Every row gives one point. A path goes straight from each point to the next, and from the last back to the first. The post is the endless flat space through its rows: a point in 2 columns, a line in 3, a plane in 4, and so on, so that a path can go around it. How many times does the path go around the post? Going back the other way cancels.
In the rows, 128 means zero.

Post (2 x 3):
[[ 69 117 122]
 [141 142 153]]
Path:
[[ 85 155 130]
 [ 76 149  76]
 [ 42 103  71]
 [ 93 167 131]
 [167 190 108]
 [106  78  72]
 [127 110 156]
 [111  80 157]
 [158  80 112]
 [126 163  92]
 [ 96 166 130]
 [ 92 183 177]
 [129 101 197]
 [133  72 141]
 [ 98 115 104]
 [132 104 125]
 [134  84 153]
 [ 86 123 166]
 [145 127 208]
 [161 111 171]
 [168  88 108]
 [178 113 107]
 [193  99 142]
 [103 135 111]
 [ 40 134 101]
 [ 81 163 160]
 [110 191 106]
 [132 127 121]
 [120  91 134]
 [ 32  86 131]
 [ 62 143 163]]
Times around: 0

Post, 8 rows:
[[138 100 172 105 118  96  47 144 177]
 [150 134  84 113 120 103 143 162  60]
 [152 124 131 114 110 127 132  94 145]
 [130 135 120 146 128  86 160 153  90]
 [180 147 140 136 107 146 118 101  86]
 [154 179 117 108 133 120 153 125  84]
 [162  98 189  92  91  77  75 161 186]
 [125 113 190 124 110 176 133 114 173]]
Path:
[[175 124  89 128 146  94 164  90 113]
 [ 89  40 137 103 110 105 128 135 151]
 [153  93 156  99  49 120 150 134 174]
 [156 177  45 146 122 203 162 103  59]
 [179 122 145 114  91  73 131 153 184]
 [160 141 102 116 166 154 134 104  89]
 [ 51  94 163 101 160 126 132 163 165]
 [106 139 142 120 107 104 150 139 128]
 [198 160 137 191  97 115 160 106  54]
 [215 128 147 141  98 117 119 147  82]
 [172 152 100 158 148  66 101  62  53]
 [123 160 152  75 135  95 122 115 160]
 [218 107 185 164  57 100  46 182  55]
 [106 138 116 154 153 145 135 127 151]
 [249 180 116 107 116 108 115  43  74]
 [ 88  77 141 108 136  53  35 112 180]
 [152 112  98 105  63  70  98  99 139]
 [151 147 150 211 129  81  79 156  99]
 [100  98 149 156 150  99 111 121 194]
 [169 148 198 121 121  94  84 118 132]
 [179 151 124  81 108 102  71 118  77]
 [120 122 132 113  91  99 162 113 144]
 [155 100 129 207  91  91  65 138 120]
 [179 136 151  98 124 157  67 118 178]]
Times around: 5

Post:
[[ 91 175 157  95 131  62 160 119 110 113 153 122 145 111 113 173 133 164]
 [146 173 160  99 147 139 113 170 152 109 125 134 110 160  95 111 102 112]
 [115 108 165 105 125 175 185 147 140  94 137 130  68 110 128 134 126 166]
 [137 119 166 121 157  67 155 166 105  99 126  66 111 133 163 108 136 169]
 [121 167 158 100 114 107 197 138 102 129 120 124 121 176 188 150 144 186]
 [ 77 209 126 142 116 107 140 164 102 100 139 116 122 163 157  88 126 154]
 [112 133 168 115 124 120  54 158 138 120 103 143 107 129  87  53 141  90]
 [149 153 110 106 107 123 142 165  87 114 169 149 121  88 119 115 122  84]
 [131 130 150 137  65  78 133 123 129 161 136 163  73 118 162 134  90 150]
 [112 137 191 168 178  89 145 175 114 112 125 140 110 170 134 129 155 205]
 [117 104 160  85 144 157 157  74  70  80  92 112 189  68 120 126  81 138]
 [100 120 120 159  84  74  90 104  88  91  73 145 112 122  87 144  88 160]
 [157 114 110 113 117 132  89 129  98 116 179 128  93 128 112 146 123  98]
 [142 113 141  91 138 102 122 171 137 105 157 119 152 126 130 141 120 104]
 [106 108 163 142 158  96 137 120 130  98 102 127  83 141 136 106 137 143]
 [178 115 135 179  94 146 135 122 133 150  76 116 116 153 107  96 114 150]
 [161 121  86 116 114 103 131  73 146 122 100 143 105  75 145 108 103 187]]
Path, 25 rows:
[[168 125 126  94 142  57  78 131 117 136 163 146 157 140 146 173 179 133]
 [133 165 141 125 157 107  84 138 160  89 120 135 131 119 101  14 138 140]
 [168 161 183 123 159 138 131 189 111 117 112 214 119  82  87   7 123 112]
 [ 97 199 163 121 151 135 210 150 107  51 144 116 127 168 158 138 128 108]
 [ 94 133 193 165  87 179 159 164 111 108 108 189 161  93 122 122  96 130]
 [174 135 129 125 172 106 120 138 137  79 140  98  79 170  92 121 151 136]
 [159  80 137 181 126  73 151 116  77  79 109  85 120 111 134 117  98 203]
 [ 99 189 127  71 141 180 170  99  96  34  91  90 157 175 189 126  66 167]
 [161 160  87 194 101 115 120 137 119 179 144 129  85 105  90 138 175 189]
 [102 155 136 127 100  78 109 190 128  98 134 100 196 109  81 161 117 183]
 [ 92 156 181 133 135 106 146 127 138 105 157 129 121 143 127 108 167 167]
 [174  82 104 120 133  87 101  72 124 114  86 126 170 150  81 188 105 173]
 [133 174  68  95  63  98 118 147  93 129 172 111 146 115  73 146 131 123]
 [154 166 140 133 110  46 151 155  50 135 185 159 155 134 110 198 136 123]
 [126 146 159  81 101 110  89 168  66  48 113 103  95 108 128  75 136  84]
 [150 211 116  74  98 139  95 160 143  90 114 157 142 176  60 114  50  74]
 [ 74 203 115 130 164  72 183 210 157 108 148 144 152 191 164 152  96 172]
 [113 131 136 135 101  97 121 118 108 148 139 131 136 101 161 145  93 119]
 [126 113 151 157 167  94 141 145 130 141 134 131 149 183 158 198 151 216]
 [155 144 144  97 168 138 132 136 182 134  75 152  97 188 121  83  76 133]
 [138  91 177 184 108  79 141 160 132 117 165 179  93 141  78 165 160 155]
 [156 141 142 126 177 139 159 181  93  66 122 114 107 131 149 104 163 166]
 [139 158 111  99 158  73 139 178  87  63 152  94 103 126 166  65 175 126]
 [172 139 132  67 109 124 138 161 137  78 139 169 122 138 131 136 133  97]
 [122 151 161 138 164 123  90 152 155 107  92 164  86 128 137  66 101 127]]
Times around: 0

Post:
[[161 161 160 126 144 169 118 122 154 121 123 174 153 160 174 115 145  99]
 [105 109  64 132 130 160 119  99 183 120 133 134 182 129  97 131 131 116]
 [ 86 144 159  96 125 121 174 119  84 150 111  80 132 132 135 152 209 123]
 [170  77 126 127 138 141 117 137  59 120 150 135  94 132 147 150  96 140]
 [109 149 116 105 110 186 125 149 112 123 111 120 131 108 152 137 126 152]
 [126 158 237 160  98 176 132 182 109  78 152 165  95 128 160 136 125 133]
 [ 67 137 153 115 134 134  85 140 145 161 163 139 167  96 150 154 100 147]
 [ 50 103 167 128 108 130 122 151 133 143 139  93 115 172 145 107 121 146]
 [150 122  88 120 201 155 110 173 153 207 135 109 147  91  72 123 154 131]
 [169 130 112 129  93 140 103 142 128 122 144 172 165 147 161  95 126 138]
 [149  92 119 114 163 163  86  98 132 138 145 156 124  94 148 106 151 109]
 [161  70 168 124 172 109 170 173 133  73 180 140  76 129 149 157 132  98]
 [164 142 126 112  98  95  70 153 101 123 138 143 133 107 134 153 123 127]
 [159 185 114 111 166 143  74 164  87 161 165 165 135 139 127  53 163 157]
 [ 92 145 138 105 166  84 115 171  79 176 121 111 120  68  96 120 102 151]
 [ 24 116 153 119 145  95 157 184 112 130 155 139  59 136 162 148 189 159]
 [106 170 142 153  86 115 124 151 120 145 139  86 110 136 152 118 143 157]]
Path:
[[117 157 133 149 112 126  41 154 106 159 177 114  34  90 191 129 123 149]
 [185  90 158 135 217 135  96 131 143 177 173  90  77  68  75 105  98  78]
 [118 103 203 133  76 133 141 121 120 112 149  95 113 181 141  70 160 128]
 [112 141 177 131 185 159 145 159 133 125 100 157 122 104 105 137 116 123]
 [ 90  79 160 127 157 116 141 174 181  96 163 127 133 171 145 175 238 105]
 [156 162 132 102  63 175 131 107 123 120 123  99 179 144 160 132 200 163]
 [ 96 207 134  95 115 135 123 131 141 157 143 114 173 105 164 149 120 169]
 [161 133 139 127 103 146 127 112 179 138 133 129 140 199 177  84 124  98]
 [132  54 128 150  78 178 133 164 118 148 199 153 131 123 195  74  61 153]
 [100 122 146  95 116 139 162 177  54 160 125 116 115 123 122 128 108 174]
 [ 89 137 126 113 167 136 113  97 134 175 132 139 166 109 115 165 139 142]
 [204 142 116 121 155 153  80 110 105 129 133 141 102  92  97 179 178 126]
 [130 104 162 164 106 144  89 105 158 141 130 109 140 151 159  73  63 155]
 [137 154 170 120 168 144 102 198  81 100 114 142  51  84 166  87 159 151]
 [ 85  68 188 136  93 143 170 183 178  85 128 160 144 178 138 129 183  90]
 [ 73  78 147 121 114 110 132 193  63 149 121 108  66 121 147 118  96 159]
 [165 163 136 120 149 146  70 164  97 170 160 128  91 129  66 153 141 105]
 [149 123 155 133 173 150 127 105 123 179 131 142 104 101 137 153 133 122]
 [103 192  92 163  69 117  66 118  95 182 138 126 155 137 163 187 134 205]
 [154 167 151 148 108 150 138 171   7  80 109 145 135 123 127 127 112 185]
 [162 100 128 145 152 206 151 124 158  86 140 173 145 164 155 128 124 125]
 [156 134 164 130  79 113 119 150  94 112 162 158 161 183 155 175 164 146]
 [134 127 124 120 194 120 107 159 140 178 134 109  67  95 218  94 134 147]
 [115 161 143 148 159 149  84 184  57 189 190 145  94 113 163 179 156 186]
 [ 83 100 152 128  93 153 115 160  99 152 110 121 107 125 156 133  80 136]
 [188 142 107 111 132 119 156 114 141  71 171 134  92 126 114 111 162  81]
 [153 116  63 109 165 141 126 170 161 176 141 123 123  85  97 134 125 153]
 [ 40 147 187 143 120 122 208 126 208 161 183  88 137 128 131 125 167 121]
 [227 165 104  92 118 147  75 174  94 161 160 188 183 109 136 117 119 122]
 [189 151  65 144 245 144  78 199 131 172 128 203 161 125  24  18  87 112]
 [100  86 110 100 144 138 117 139 146 138 186 123 173 108 156 214 148 126]]
Times around: 2
